Every row gives one point. A path goes straight from each point to the next, and from the last back to the first. The post is the endless flat space through its rows: a point in 2 columns, a line in 3, a plane in 4, and so on, so that a path can go around it. How many times does the path go around the post? Going back the other way cancels.

Post, 2 rows:
[[-0.36  0.01  0.11]
 [ 0.31 -0.13  0.05]]
Path, 16 rows:
[[-0.23  0.25  0.19]
 [ 0.06  0.28 -0.22]
 [-0.05 -0.26 -0.09]
 [-0.55 -0.18  0.23]
 [ 0.33 -0.09  0.40]
 [ 0.08  0.40  0.00]
 [-0.05  0.01 -0.37]
 [-0.29  0.15 -0.12]
 [-0.04 -0.36 -0.26]
 [-0.43 -0.60  0.77]
 [-0.11  0.01  0.32]
 [ 0.22  0.29 -0.27]
 [-0.19 -0.04 -0.16]
 [-0.53 -0.22  0.23]
 [-0.21 -0.27  0.50]
 [-0.11 -0.09  0.30]]
Times around: 3

Post:
[[-0.70 -0.18 -0.28  0.12 -0.15  0.22 -0.38  0.17]
 [ 0.45  0.25 -0.05  0.29  0.41  0.21  0.37 -0.04]
 [-0.04 -0.01  0.02  0.18  0.54 -0.01 -0.08  0.25]
 [ 0.13 -0.09 -0.02 -0.29 -0.26  0.25 -0.23  0.05]
 [ 0.30 -0.04  0.37  0.31  0.47  0.19  0.38 -0.09]
 [-0.01 -0.08 -0.16  0.14 -0.50 -0.10  0.01  0.03]
 [ 0.07  0.04  0.15 -0.04  0.09  0.07 -0.30 -0.26]]
Path:
[[-0.24  0.07 -0.23  0.13 -0.06  0.78 -0.14  0.19]
 [-0.08  0.12 -0.27  0.29 -0.09 -0.30 -0.54 -0.14]
 [ 0.37 -0.06 -0.06 -0.15  0.37  0.74  0.17 -0.05]
 [-0.19 -0.21 -0.02 -0.19  0.20 -0.12 -0.02 -0.03]
 [-0.04 -0.14 -0.20  0.20  0.19  0.02  0.40 -0.06]
 [-0.10  0.08 -0.47  0.37  0.27 -0.24  0.38 -0.09]
 [ 0.18  0.13  0.08 -0.22 -0.34  0.00  0.39  0.26]
 [-0.37 -0.11  0.46  0.11 -0.19 -0.38 -0.47  0.04]
 [ 0.21  0.14  0.26  0.43  0.18  0.15 -0.22 -0.10]
 [ 0.31 -0.23 -0.15  0.15  0.10  0.69  0.14  0.03]
 [ 0.12 -0.01 -0.55 -0.26  0.23  0.60 -0.06  0.08]
 [ 0.04  0.03 -0.31 -0.19  0.02  0.26  0.21 -0.05]
 [-0.15  0.14  0.60 -0.51 -0.27  0.35 -0.34 -0.65]
 [-0.19  0.46  0.42  0.53  0.18 -0.10 -0.18 -0.46]
 [ 0.07 -0.15 -0.05  0.13  0.50  0.15 -0.14  0.90]
 [ 0.05  0.12 -0.65  0.09  0.45  0.30 -0.56  0.02]
 [ 0.03 -0.57 -0.06  0.02 -0.19 -0.20  0.36  0.04]
 [-0.06 -0.01  0.15 -0.25 -0.57 -0.03 -0.15 -0.76]
 [ 0.06  0.18  0.04 -0.06  0.22  0.12 -0.15 -0.09]
 [ 0.45  0.40  0.05 -0.26 -0.34 -0.02 -0.24 -0.10]]
Times around: 3

Post:
[[ 0.19 -0.51  0.12 -0.31 -0.47  0.62  0.18 -0.11  0.16 -0.13  0.05  0.24]
 [ 0.07  0.11 -0.14 -0.27  0.19  0.39  0.02  0.11 -0.46 -0.11 -0.08  0.16]
 [ 0.27 -0.26  0.27  0.33  0.11  0.18 -0.06 -0.23  0.16  0.20 -0.23 -0.13]
 [-0.23 -0.42  0.05 -0.34 -0.32  0.18 -0.12 -0.01 -0.02 -0.09  0.09  0.40]
 [-0.15  0.02  0.22 -0.35 -0.43  0.67  0.10  0.03  0.38 -0.13  0.04  0.20]
 [ 0.15 -0.05  0.34 -0.03 -0.20  0.36  0.17  0.15 -0.21 -0.05 -0.52  0.14]
 [ 0.14  0.14 -0.11 -0.37  0.03  0.02 -0.09 -0.10 -0.37  0.21 -0.29 -0.17]
 [ 0.01 -0.40 -0.05  0.22  0.65 -0.19 -0.10 -0.17  0.23 -0.12 -0.48 -0.54]
 [-0.06 -0.12 -0.36 -0.25 -0.20 -0.03 -0.26  0.09 -0.06 -0.40  0.22 -0.15]
 [ 0.11 -0.20  0.03  0.12  0.30 -0.31  0.00 -0.33  0.45 -0.13 -0.28  0.10]
 [ 0.28 -0.04  0.36 -0.24 -0.03  0.38  0.24  0.35 -0.10  0.20 -0.06 -0.07]]
Path:
[[ 0.00 -0.17  0.26  0.07  0.17 -0.20 -0.07 -0.10  0.32  0.01 -0.28 -0.30]
 [ 0.29  0.13  0.25 -0.14  0.14  0.03  0.28  0.03  0.06  0.44 -0.04 -0.35]
 [ 0.12  0.21 -0.46 -0.04  0.12 -0.08 -0.10 -0.31 -0.15 -0.03 -0.70  0.16]
 [ 0.07 -0.38  0.22 -0.27 -0.06  0.32 -0.12  0.23 -0.15  0.22 -0.10 -0.14]
 [ 0.21 -0.08  0.24 -0.11 -0.42  0.65 -0.31  0.28 -0.33 -0.21 -0.01 -0.75]
 [-0.08 -0.23  0.19 -0.38  0.04 -0.07  0.43 -0.23  0.22  0.03 -0.15  0.14]
 [-0.37 -0.38  0.09  0.28 -0.41  0.14  0.12 -0.02  0.50 -0.73 -0.21  0.77]
 [ 0.17 -0.33  0.07 -0.13  0.24  0.49  0.00 -0.05  0.10 -0.33 -0.46  0.61]
 [ 0.38 -0.72  0.06 -0.30  0.01  0.12 -0.04  0.01 -0.30 -0.01  0.24  0.00]
 [ 0.57  0.22  0.00 -0.02  0.11  0.44  0.18 -0.33 -0.18  0.05 -0.29 -0.76]
 [ 0.13 -0.55  0.01 -0.20 -0.23  0.36  0.21 -0.28  0.12  0.10  0.29  0.30]
 [ 0.10  0.17  0.00  0.23  0.08  0.39  0.05 -0.23 -0.08 -0.75 -0.62  0.18]
 [ 0.29 -0.30 -0.25 -0.08  0.26  0.44 -0.51 -0.10 -0.67  0.31  0.27 -0.47]
 [-0.10 -0.16 -0.23 -0.18 -0.05  0.12 -0.46 -0.02 -0.42  0.23 -0.24 -0.08]
 [ 0.14 -0.29  0.20 -0.06 -0.19  0.03  0.56  0.27 -0.02 -0.09 -0.23  0.22]
 [-0.09 -0.54 -0.02  0.27 -0.13 -0.09 -0.11 -0.30  0.17 -0.59 -0.28  0.25]
 [-0.01 -0.38  0.15 -0.23  0.12 -0.15 -0.23 -0.19  0.43 -0.28 -0.13  0.13]
 [-0.04 -0.42  0.23  0.21  0.50  0.03 -0.36 -0.16 -0.24 -0.13 -0.70  0.80]
 [-0.04 -0.61 -0.17 -0.12  0.32  0.31 -0.36 -0.19 -0.03  0.17  0.00 -0.38]
 [ 0.50 -0.59  0.16  0.19 -0.31 -0.25  0.10 -0.27  0.25  0.29 -0.24  0.02]
 [ 0.26 -0.95  0.14 -0.03 -0.60  0.43  0.10 -0.31 -0.06  0.25  0.02 -0.20]
 [-0.15  0.01  0.36 -0.06  0.14 -0.27 -0.24  0.27  0.02  0.09  0.17 -0.32]
 [ 0.48 -0.04  0.01 -0.49  0.05  0.01 -0.10 -0.28 -0.36  0.32 -0.21  0.28]
 [ 0.55 -0.12  0.19 -0.40 -0.04  0.21  0.00  0.51 -0.21  0.20  0.16 -0.20]]
Times around: 0
